Each row is a point. Examples show where two turns around zero, p and q, send a point. Write where each new point lands after one turn and then the other. Backwards means that the second turn is done in reverse. Each puzzle has new turns, and all numbers are rounded.

Turn p:
[  9 -29  17] -> [-21 -19  20]
[26 34 39] -> [23 27 46]
[ -6 -11  38] -> [-27  11  28]
[26 22 14] -> [25  8 26]
[-46  17 -55] -> [  7  14 -72]
[ -9 -33 -52] -> [ -6 -41 -46]
Turn q:
[59 13  0] -> [ 45  22 -34]
[-20   5 -14] -> [-24  -5  -2]
[-23 -49  39] -> [ 14 -32  57]
[ -3   9 -42] -> [-23  -9 -35]
[  0  10 -45] -> [-22  -9 -39]
[-13  13  61] -> [10 34 53]
Where do these land?
q, then p backwards: [-19  24 -21] -> [-33 -15   7]
p, then q backwards: [ 20  -3 -12] -> [  8 -22   1]
p, then q: [18 30  7] -> [25 25 -6]
q, then p: [  1  20 -40] -> [  3  -2 -45]
q, then p: [ 0 14  4] -> [ 8 12 -3]
p, then q backwards: [-20 -85  62] -> [-106    0  -17]

Turn p:
[19  3 -8 43 15 17] -> [ 22 -20   2 -19 -21 -33]
[-18  25  66 -18 -59  -5] -> [-92  -6  16  -3  13  12]
[ 10 -27  -8   1   2   8] -> [ 16 -13 -12  10  15  -9]
[-17  31  12 -37 -51  -9] -> [-61  23   4  29  -6  18]
[-44  35  16 -33 -48  22] -> [-60  22  43  37   0   6]
[ 15 -15 -40  12   4 -24] -> [ 29  19 -37   1  -6 -13]
[-18 -22  -5  24  36 -14] -> [ 36  12   5 -31  20  -7]
[ 27 -38 -28  -1  40  12] -> [ 61 -22 -18   8   9   2]
[26  8 -5  8 60 -7] -> [ 47 -15  -2 -31 -23  23]
Turn q:
[ 18  44 -11  30  16   8] -> [-25  37  19  -1  14  31]
[-16  35 -10 -33 -24  19] -> [ 40  29 -24  15  16  10]
[ -1   1  37  -4  -3 -14] -> [ 15 -20  20 -11  20  -7]
[-16  31 -21  -4  14 -21] -> [ 17  19   7 -10 -18  34]
[ 60  11 -28  -9 -19  -5] -> [-15  54  -5 -24  -1 -34]
[-41 -97   6  23 -25   6] -> [-13 -75  -9  51 -42 -46]
[ -4 -26  27  -2  41   7] -> [-20 -46  -9 -19  10  11]
Where do these land?
q, then p: [ 28 -12   4 -17 -27  17] -> [ 13  31 -19 -20 -12  16]
q, then p: [  1  23  11  -9 -27 -19] -> [ -9 -22 -12 -18 -20  19]
q, then p: [-41   3  20   4 -28  11] -> [ 17 -30 -18 -28  -2 -27]
q, then p: [-61  14 -33 -15 -37  -2] -> [-10 -32 -33   0 -43 -50]
p, then q: [ 21 -25   9   1  -1 -25] -> [ -9   8 -30  -8 -24   8]
q, then p: [ 16 -32  -3  22  89   4] -> [ 4 25 45 56 62  0]
q, then p backwards: [ 18 -10  13 -17  71   4] -> [ 26  -2  61   6   7 -38]
p, then q: [ 18  39 -21  33 -39  10] -> [ 42  11  36  23 -31 -19]

Turn p:
[ 17  -8 -10 -62  37   2 -46 -14] -> [ 48  21 -33  21  21 -38  43   2]
[ 39 -33 -18 -23   4 -19 -39   0] -> [ 27  27 -50  29  18  -6  -6 -15]
[-21 -34   7  49  29  36  55 -21] -> [ -2  18  73   7 -25  -3 -46  34]
[ 25  -5  47 -38   2   0  30 -10] -> [ -3 -45  -1  36  20 -31  -4  25]
[  3  41 -46 -21   0 -49 -16  24] -> [ 12   2 -49 -47  32  32  26   1]
[-21 -40  -5  -4  -6  50  39  -3] -> [-15  19  59  41   5  10   0  15]
[ -8  33  -7  61 -11  18  -9  36] -> [-33   7  -2 -33 -58  34   0  -2]
[-59  -8  14  58 -11 -11   0  41] -> [  8 -20  37 -22 -48  58 -16 -30]
[ 25  54  20 -20 -43 -27 -15 -52] -> [-39 -32 -35 -32  33 -55   4 -30]
Turn q:
[  8  19 -29 -68 -34 -50 -27  23] -> [-32  21  64  25   9 -52 -41   8]
[  3  21 -28 -27 -49  -9  30 -42] -> [-48 -32  23  25  -8  23 -45 -10]
[ 39  -8  35  50  37   1  46 -10] -> [ 34 -26 -10 -19   9  58  39  40]
[33  4 11 12 27 48 -2 -5] -> [  5   7 -34 -40  30  24   1  10]
[-10  23  -1 -20 -10 -34 -47 -15] -> [ 13   7  42  -9 -11 -28 -33 -26]
[  3  59  21   3  -6  36 -32  47] -> [ 23  14 -40 -31  -2 -43 -48  34]
[-50 -76  20   1  -5  -8  -2  -5] -> [ 17  30  -9  54 -15  10  45 -47]
[-50 -55 -12   6  37 -10  45 -23] -> [-24   7  -1  20 -40  34  72 -26]
[ 23  13 -18  42   3  25 -12  30] -> [ 10 -29 -34 -24  26 -27   8  17]
Where do these land?
q, then p backwards: [ 28  57  48  12  26  41  26 -38] -> [  2  19 -31  51  26 -58  24  48]
q, then p: [  4  13 -19 -28 -10 -10 -28  15] -> [ 28 -26 -13 -22  -3  -7   1 -18]
p, then q: [-39 -15 -14 -28  26 -12 -19  21] -> [ -8  -8  -9 -15  33  42  -4  33]
p, then q: [-30  -6 -16 -53 -51 -43   6 -10] -> [-12  23   0 -49  -7  54  48 -18]
p, then q: [-14  22  35  12 -45 -18 -14   1] -> [-14   9   7  24  -5  26  10 -54]
p, then q: [-19  42  -3  28 -37  26  22 -13] -> [ -2  40  -6  30 -51   7 -13 -18]
p, then q backwards: [-31 -16 -28 -23 -34 -26 -45 -35] -> [  3 -50  -7   0   7  18 -63 -27]
p, then q backwards: [ 17  -7 -42  -8  47 -45 -11  12] -> [ 25   6  59  18  16  37 -15  17]
p, then q: [ 24 -54  29  61  30  32  41  18] -> [ 70 -12 -36  21  23 -57 -37 -10]
p, then q backwards: [ 60 -35  10  27  48  54  22  30] -> [-32  29  46 -35 -29 -15  56  53]

Turn p:
[-34  -3  58  13  19  22 -41  22  56  12 -17] -> [-21  -4  46 -16 -17 -20 -26  -5  24 -78  19]
[-42  22  37 -30 -65 -26  -6 -14   1   3   2] -> [ 16 -46  52 -14  25 -22  -5  -1 -48   9  30]
[-18  -1 -36 -43  11 -37  18  58  29  -7  55] -> [-38 -49 -38  37  17 -48 -32 -38  10  23 -14]
[  4 -36 -24 -16  28  26 -31 -31 -35  29 -10] -> [-17  54 -14  19  33  21  18  28  15   0  33]
[  4  -3 -46 -14 -23  -6  84  -4 -12 -21  -6] -> [ 25  -1 -46  22 -11  18 -27 -15 -56  47 -25]
[ 11 -20  62  -7  20  30 -45   4 -13 -28  34] -> [-46  37  52 -16 -13 -26  37 -26  21  -6   9]
[ -7  30  42  -6 -12  10  -5 -45  -9 -46  -1] -> [  3  11  70 -28   1  18   2  -9 -17  22 -17]
[  7  -6  17  73   0 -39  50 -41 -61  -2 -30] -> [  9 -14 -11 -13 -42  70  56  47 -52   5 -29]
[ 64  14   9  -6 -26 -13   2   3  21  58 -48] -> [ 65  12 -25 -24   9 -45   7  50  -4 -30 -13]
[ 17 -36 -65   0 -51  43 -22  13  10  44  -2] -> [ 43  23 -58   2   3 -15 -15   1  24  13  78]
[  4  11  -7   1  21  11 -21  80  -1   7  -5] -> [  4 -11 -27  19   7 -21  18 -48  36 -46  -6]
[  8  20 -45  13  40  32   4 -18  21  19  25] -> [  6  17 -10  39 -13  16 -30  18  55  18  -9]
[-19   8  -1  23  35 -51  13 -26  -6 -68   3] -> [-49 -29  10 -27  -1  52  -3  -5  -9  23 -53]
Turn q:
[-34  23 -37  16  46  22   2 -27 -35 -37  25] -> [-47 -20 -29  11 -30  12 -19 -70   3   4   5]
[ -7   2  71  31 -61  14   4  14  35  19   9] -> [ 20  -9  -8 -67  27 -47   8  53  25  14 -11]
[-32  40  -8  16  -4 -14 -41   5  21 -18 -25] -> [-28  14   1 -27  14  27  -8  -8 -12  33 -48]
[-17  44  -7   9  18 -21  40  45 -15   3  16] -> [-27   0   9 -19 -13  -5  10 -21   4 -64 -34]
[ 35 -29  22  -3  32  13  -4   0   0  33  -9] -> [ 56  -3   1   6  17  16  11  -7  11 -11  29]
[ 33 -46   5 -27  45  59  80  10 -19   0 -38] -> [ 33 -45 -42  56   5  -1  75  -8  -7 -46  43]
[-39  22 -23 -55  -6 -55  19 -11  28  23  39] -> [ -8  22   8  44 -19 -18 -59  22  16 -31 -60]
[ 27   3 -21  51 -24  19 -14 -71 -27  -8 -58] -> [-38 -46  28   9  57  13   3 -13 -18  59  48]
[ 43   2   2   6   2 -31 -53  -8  18 -61   6] -> [  3  36  -3 -26  -3  17 -35  -1 -71  28  20]
[ 41   0 -32 -39 -16  12 -35  36  36  29   6] -> [ 24  19  14   2 -26  61  -6  61   4  -9   4]
[-14   9  25 -45  15   3  41  25 -48   5   6] -> [ 23 -29  10  18 -41 -31  29 -21  -2 -38 -26]
[-36 -71   2  40 -45 -21 -38 -18   6  11  22] -> [ -9  61  10  -6  11 -43 -10  12  46  60  29]
Where do these land?
p, then q: [ 45  20  24  32   7 -16 -45 -27  57  -4   6] -> [ 43  31 -12   6  -5   4  11  61 -29  -3 -52]
p, then q: [ 43  15   7 -31 -26 -59 -38   4 -13  19 -23] -> [ 30  28   0  50  -2   9  16 -22 -30 -62  -7]
q, then p: [ -6 -17  22  21 -47  58   5  24 -58 -57 -52] -> [ -9 -19 -34  69 -17 -20   1  30 -90  23  12]
q, then p backwards: [-16  47  32   2  15  42  47 -49  20  39  45] -> [-13  32 -43  13   4 -47 -19  52  72  16  -5]
p, then q backwards: [ 12  -3  50  11  61 -17  41   7  17 -40  12] -> [-54  56 -26 -26 -15 -31   7  33 -15 -23   7]
p, then q: [-23 -47 -49 -50  -7  13  21 -25 -27  21  -6] -> [-26  -6  19 -25 -26  38 -21 -56  45 -22  12]
q, then p backwards: [  5  14 -76 -28 -33  -1 -41  27  -5  42 -57] -> [-32  32  17  34  54   7   0 -76 -50  -6  20]
p, then q backwards: [ 14 -10 -11 -35  -8   3  18   4  18 -47  47] -> [-47   1   8  15  -7 -15 -30 -39 -20 -33   9]
q, then p: [ 34 -24  26  13  27  17 -38  26  -8  38  20] -> [ 17  36  16  -6 -10 -57 -12   0  19  39 -21]
p, then q: [-40   9 -20  26  46 -10  10 -14  -7 -24  38] -> [ -6  -4 -30 -11  22  -2  29   8  56  41  -3]
q, then p: [-42 -13 -12  56 -28 -24  57  17 -25  -2 -25] -> [-42 -51  19  20  -3  29 -40  12 -42 -14 -41]
p, then q: [-27   9   6 -18  -8  -4 -39   5  31  15  -5] -> [ 28  36 -26  -8 -11  -6 -21 -17 -15   6  -1]

Turn p:
[ 14  21 -34 -27 -19  14  16   9 -20  -8  15   6] -> [-25  13   1 -29  -5 -10   5  29 -34  -9   1  15]
[ 12  16   1 -23 -18  32  12 -15 -19  20  34  18] -> [-33   7   3 -25  19   4  -6 -17 -34 -14  13  30]
[ 18   4  10  34   0  -2 -25 -25  12 -30  33  -5] -> [ -7  13  37  31   8  -4 -29  -4  -2   4  29 -25]
[-13 -11  12 -18 -20   4  18   0  -9  19 -30 -31] -> [ -1 -19 -25 -15  19  -2  39  -9   0  17 -16  -9]
[  3  23  16  20   2   6  23 -14 -12 -18 -29  18] -> [-16  21   8  15  14 -32   6  -5  22  -4 -27  11]
[-21  22  17 -25 -13 -22   3   8  17  38  15  20] -> [ 17  -4   6   4  -7  28  33 -18 -13  -7   9  45]
[ 38  38   1 -19  36  -5 -19  31  20  27  13 -31] -> [-43  -6  -6  10 -63  37  13  -2   5  11  22   1]
[-25  -9  11  23   7  24  -3  10  -1  -1 -31 -11] -> [  9  -4 -32  11  12 -18  -7  -5  25  27  -9  -1]
[-11 -19 -11  28  10 -18  19  -9  -4   2  -8  29] -> [ 31   9  18 -10   2  -9 -19  -8  15  -5 -31   5]
[-14 -28  13  -4 -16 -13  17  35 -22  -5 -16   1] -> [ 18 -21  -6 -25  22  -1  17  26  30   3  -8   8]
[-22 -22   4 -26  26 -16 -10 -34  21 -18  18 -13] -> [ 21 -41   5  26  -8  -4  -8 -14 -24 -27   5 -24]
[ 24 -14   7  25  -4  -7  -1  21  16 -19 -24  32] -> [ 16  34   5  -4  -2  -9  -4  10  47 -16   7  -7]
[ 31   7   2  20  10   8 -45 -19 -15 -27   0   5] -> [-26  25   5  32  12  11 -35  14   7 -11   6 -27]
[-26 -27 -37   8 -13   4 -16  28   4  19  16 -14] -> [ 36  -8 -18 -26  -7  17 -17  17 -18  33  13  -1]
[ -9  -2 -13 -15  10 -10  10 -27  13   0  -6 -23] -> [  6 -16  -1   7 -14  -9  12 -13 -24  -2 -16 -22]
Turn q:
[-12  14  15 -15  -1  13 -30   6 -17  32 -28 -14] -> [-19  32 -27  32  15 -13   8 -21  -8  -9  -3  -8]
[  6  10 -22   4  -6  14  17   2  31   1   1   2] -> [  1 -16  -1 -11  -9  -6  28  21   6  13   1 -15]
[-14  -1  59 -14 -18  16   5 -23   4  13 -27   6] -> [-50   1  20  27   1 -10 -10 -16 -36  -8   5 -21]
[-10  -4 -19  -7 -27   0 -11   0 -19  -5  19  13] -> [  0  16  -2   4   9  30 -13  24  13   8  -8  -1]
[ -7  12  46  -9 -19  10   3  15  -2 -11   2   7] -> [-14  -6  16  16  18 -14 -26   7 -15 -17  -8 -27]
[  1  10 -13 -17  97  15  14  15 -16  13  14  10] -> [ 25  18 -28 -70  31 -29   3 -34  -9   4  39   7]
[-23   9 -18   0 -15  -5 -49  16  13 -13  13  -8] -> [  2   0  -7  27  35   1   6  14  40   9 -17  15]
[  8  -4 -14  29 -13  -3  10 -70  20 -10   2   8] -> [-26 -11  40  -3 -43  25  21   6  21   9  28  14]
[ 21   0 -11 -13  13  -5  15   6 -12 -11 -42   3] -> [ 22  26  10  -8 -17 -16  16  -6 -29   1 -12   7]
[-21 -12 -10  30 -19  -2   2  12 -12 -14  11   4] -> [ -7  -9  -2  -8   2  20  -9  23  13 -22 -22  16]
[-21   3  30 -14   5 -28  12  18  -7  16  13   6] -> [  1 -13  -2  -5  25  13 -21 -32 -12  -8 -15 -21]
[  6 -40  -9  -4  -7 -13   9  11   8  -6  16   0] -> [ 13 -25  -7  -5  -8  14 -18  10 -10  20 -12  17]
[ -8   9 -19   2  -3   9   0 -14   1  -9  14 -31] -> [10 -8 -5 11  7 14 20 15  9 -9 24  8]
[ 73  -6 -15  28  13 -22   4   7  10   6  -9  -7] -> [ 41  -7  -6  -6 -65 -29  -3 -13  17   8  -3   5]
Where do these land?
p, then q: [-16  14 -40  -4  49 -17 -41 -16 -18  -7   8 -15] -> [-19  28 -32  32 -15 -11  -8  27  12 -32 -32  29]
p, then q: [ 24  21  -2  30  11  10  27  -6  10   6   0 -14] -> [-25  -8  10  25   7  23  13 -26   1  -4  -3 -20]
p, then q: [-29 -12  26   2 -35  20  26   3   7 -15  -5  19] -> [ 28  -8  20 -37  -7   0  -9 -35   6  24   7   0]
q, then p backwards: [  6 -29  -2   4  29  -7  11 -12   1  32  -6   1] -> [ -3   4  -7 -11   9  28  12   4  16  38  10  -9]
p, then q backwards: [-31 -10  26 -30  24  -5 -19  -9  17  -3  30  15] -> [  1 -15  26  10   3 -18   8  -7  -4  -9  17 -57]
p, then q: [  4  13  30  -1 -14  10  19  18   2 -13 -42   0] -> [ 10 -32  14 -31   0   7  33 -13  -2   9 -16 -11]
q, then p: [  4 -11  -7  20  -3  11 -10  24 -15  29  36 -22] -> [ 20  21 -12 -12 -25  -4 -24  23 -24   2  14 -23]
p, then q: [ -9  23  18 -39 -17  -5   9 -22 -11  -6   1  16] -> [  3   8  28 -41   4   4  -9   3 -16 -23  -4  15]
q, then p: [ 21 -28  -6  17  16   9  28  23  -6 -36 -10   0] -> [ -3   7   1 -17  15  23  16  39  17 -38   2   5]
q, then p: [-19 -13 -17 -52  -4 -14   4   2  12   7  -2 -20] -> [-28   0  -6 -29  -4   6 -30 -25   9  12 -30   4]
q, then p: [ 18  -9  -6  35 -35 -16 -29  -8  -5  -7   4  -6] -> [ 28  42  -7   8   8 -12   5  -3  18  11  28  -2]
q, then p backwards: [ 21 -18 -12  10  -7  17 -34 -24   6   0  -7  14] -> [ 6 37 -1 24 12 12  1 31  5 -5 -2 -1]
p, then q: [  5  59  -8   8 -15 -12  11  25   0  14  -6  13] -> [-24   9  10 -23   3   3   4   2  -1 -13 -27 -54]

Turn p:
[-15  28  12 -32  26  14  22   8 -22  11   2  29   2  18] -> [ -8   1   6  36 -24 -15 -29   5  15 -14 -22 -18  17 -28]
[-14 -22   3  -2  14  -7 -39  -2 -12 -29  11  -6   0 -10] -> [ 12 -19 -32 -23   9   3 -12  -2   3 -18   6 -18 -25  10]
[ -4 -21 -23   1   3 -25  -7  31  -8  14 -20 -18  28   1] -> [ 26  11  -4 -30   3  13   2  13 -29 -12 -34  11  10   2]
[ -8  22  -5  -6   0   7 -28 -17  31 -29   5 -14  26 -17] -> [ 18  -9 -17  11  -4   9  27  24  19  10   4 -20 -25  31]
[ -3   5 -21  25   4   1 -20 -23  -5  -2  22 -13 -11  25] -> [-19 -13  10 -22  -1  -1  31  -1  -3 -19  18 -25  -6  -3]
[-12 -18  29  24 -27   4  11 -27 -16   7 -18  -1  17  30] -> [-21   7  34 -14 -13  49 -14 -23  10  -5   1   7  -7   4]
[  9 -21  29  19 -37   2  -4  25   8  -2   4  18  -5  -5] -> [ -2 -13  -8 -13 -10   3  -9 -40   2  24   1  34   3  16]
[-14  25 -20 -23   8  12  -6  -9 -21  14 -21   8  -3   9] -> [-10 -13  20  10  -3  -4 -17  33  -6   0 -16 -25   8 -12]
[-13   8  -3  29  17  18  -9 -22  -1  31 -10 -25  30 -15] -> [  7  12  27  15  -3  20  10   7 -30 -23   5 -21  -5  38]
[ 46  26  27 -34   1  -7  15 -18  38  26 -10  17 -28  12] -> [  5  15  21  33  29 -13   6 -17  33  48   8 -14  38 -20]
[ 11  -6 -26 -30  22  -2  17   0  12   6   6  21 -17  31] -> [ 11  12  16 -10  -2 -36   1   9  20   1  -1 -10  13 -42]
[ 17 -29 -19   2   0 -22   9  -5  -6  20   2  20   0 -22] -> [  7  10  17 -11  34 -24  -5 -11 -12  -6 -15  22 -11  -2]
[ 28  -1  -4 -19 -18  -2   4  32 -25 -35  12 -14   1   2] -> [-25  15 -49 -20  -7  -7  -3   5  -3  21 -17   7  -4 -12]
[-17 -19 -14  28  10  27  10  -2  21 -10   2 -12 -25  -4] -> [ 10  -1   7  -8 -17  -8   5   7 -13 -10  52  13  -9   1]
[-23  18  21  -6 -32   4  24  25 -12   8  28 -25 -24 -29] -> [-37  -7 -32  21  -2  -2  -9   9   1 -11  12  39  34  24]
[ 12   6  14  24   8 -22   1   4  20 -30 -16  14   8 -25] -> [ 26  -8 -17  22  10  15  16 -17  -7  16   1  17 -30  -7]
Turn q:
[ 23   7 -21  24  21   2 -39  -3   0   6   5 -30 -13  -7] -> [-33   3  18  -2 -19  -6  -8  15  21   1  13  40   1  20]
[ 32 -23 -42   6 -10  22 -18  -7   2 -49 -11 -18 -25 -31] -> [-21  16  32  26 -20 -18 -22 -16  28  56  28   8  -2  -7]
[ -9  11   8  17  18 -43  30  -7  11   8   9  -8  19  -8] -> [ 15  -9 -20 -31 -14   2  -2 -14  13 -15 -24 -12  17  32]
[ -9 -30  35 -19 -10   8 -13  11  14  -3 -21  11  -3   7] -> [  5   8  12  27 -14  13  18  -4 -26  -7 -20  -9  -9 -30]
[  3   0 -22 -23  15 -18 -13  -3 -12  -9  10   0   4 -15] -> [ -3   6 -13  -6  -3 -16   8   8   1  32  -6  10 -13  18]
[-11  -5  10  -7   3  15   8  15  -4  10 -33  17 -38  14] -> [ 25  -8   4  24   8   4 -10   3 -20  -5  -8  24  14 -36]
[ -2  -5  11  -5  16  38 -21   4 -13 -49 -13  -8 -25  12] -> [ -4   6   7  28 -21  -1 -36  20   6  11   8   8 -32 -39]
[-14  27   2 -15 -21   1   6 -18  39  14  14  30  13  30] -> [ -5  -5 -29   2  13 -11  26  22 -14 -24  13 -39  31 -10]
[ -7  32  29  -6 -26 -20  13  -6 -11  18 -21   3  10  29] -> [ 23 -40  -3  13  22  15  11  19  -6 -29 -12 -21   4  12]
[ 34 -21 -23  19  24  -3   6 -18 -21  -2  10  -5  16 -10] -> [ 13  25  12 -22 -14   6  -8  -6  12  17  27  13  -8  34]
[  8  -3  -5 -18   2  -3  34  -3   3  15  23 -26  17 -10] -> [  2  -5 -22 -11   2 -11   7 -39  -4  -9  14  -4 -13  26]
[-46  -2   4   8 -24  -2   5  -4  -3  26  -1   7   6  17] -> [ -6  -3 -22   3  33  36  10  -1  -5 -15 -14  -8  17  -9]
[-24  17  23  -7 -14  21   7   0   6  17 -20  24  12 -14] -> [ -1   2   5   8  29  -1 -12   2 -35 -18 -20 -23  11  -8]
[ 24  -6 -42  17   6  10 -16  31  -1 -21   2 -11  10  -6] -> [-10  28  23  -2   5 -25   2  -3  44  13  11  19 -11  -1]
[  0   4  34   9  -1 -29  11  11 -11  20  48  15  -4  -9] -> [  1 -28  -3 -61  -4  11  18  -6 -16  -8 -11  -3  -6  -4]
Where do these land?
q, then p: [  8   2 -13 -27   0  -3 -10   8  11   2  17 -15  -6   4] -> [ -4  -6  12  -3  10  -8   8   3   6 -19   0  27   0 -15]
p, then q: [ 11 -11  -8  10 -13  -3  -9   3   5 -11  15 -14  18  21] -> [ 10 -14 -21  20  13 -15   0 -11 -10   2  11 -10   3  -1]
p, then q backwards: [-18  -8  -6   7   4 -14  -1   2 -97   3  22   8  -6   9] -> [-48  36  53  13   6  36 -10  15  23  15  26 -23  -1 -26]
q, then p: [  6 -17  25   8  43  14  18   6  -2 -19 -40 -11  -5   7] -> [-19 -30  -6  -5  12   8  13 -22 -11  52   1 -10 -19   8]
p, then q: [-36  -6 -12   8   9  11  -8  13  18 -14  25  -9  18  15] -> [  9 -13   3  14   0 -14  21 -18  23  16  18 -27  -4 -21]
p, then q: [  9 -10  13  -9  -7 -47  -8   7   3  -6 -24  66 -12  17] -> [  0  27  32  14 -37   3  -4 -12 -53  18  -9   8  29  25]
q, then p: [  2 -20 -11   8 -13  16  24  -2  -4 -17 -15  23 -23   3] -> [ -3  13   0  17  18 -12  10 -18 -13   3  -4 -15  -5  36]
p, then q backwards: [ 15  64  -1   8  -9 -20  -8  -2 -37  -2  16   1 -43   1] -> [-35  24   0 -29 -55   7 -27  -5  30  10  14  -8 -27  -3]
p, then q backwards: [ 14  -1 -12   4  -4   3  -7   8  13  68   5 -10  18 -13] -> [ 20   4  -9   4   0 -16   1  -3  17  38 -34  23  23 -34]
q, then p backwards: [ -1   6  -5  -3  -8 -20  -5  10  19 -15 -21  -8   9 -55] -> [ 28  12   4 -15 -19  15 -12   4 -12  34  11  33  20   2]
p, then q: [ 19  26  12 -12  -1  13 -13   9  10  10  -9   4  18 -31] -> [ 13  -1  11   3   8  21   5  10  20 -27   9  25  16  17]
q, then p backwards: [  2 -13  39   3  -5  10  20  -6  14   2  -5   6 -15  -1] -> [-11   0   8  24  27   3  -5  13 -14   9 -15   9  -3  21]
p, then q: [-16   2 -17  -4  -8  11  38 -20  13 -19   8 -13  14   5] -> [ -5 -19   1 -15  12 -24  -2  -5   6 -11  -9 -15  14 -39]
q, then p backwards: [-19 -14   0  -7 -14  16 -14  -4  18  15 -17 -15  14  20] -> [ -1  28  17  10  15 -13  23 -12 -10   3  11 -17  10  -8]
p, then q: [  6   0  -6   6  27  13 -16 -33  14   2  23 -14   1  -3] -> [ -2 -26 -24  -9 -25  -4  -7 -13  25 -12  12   2 -12   1]
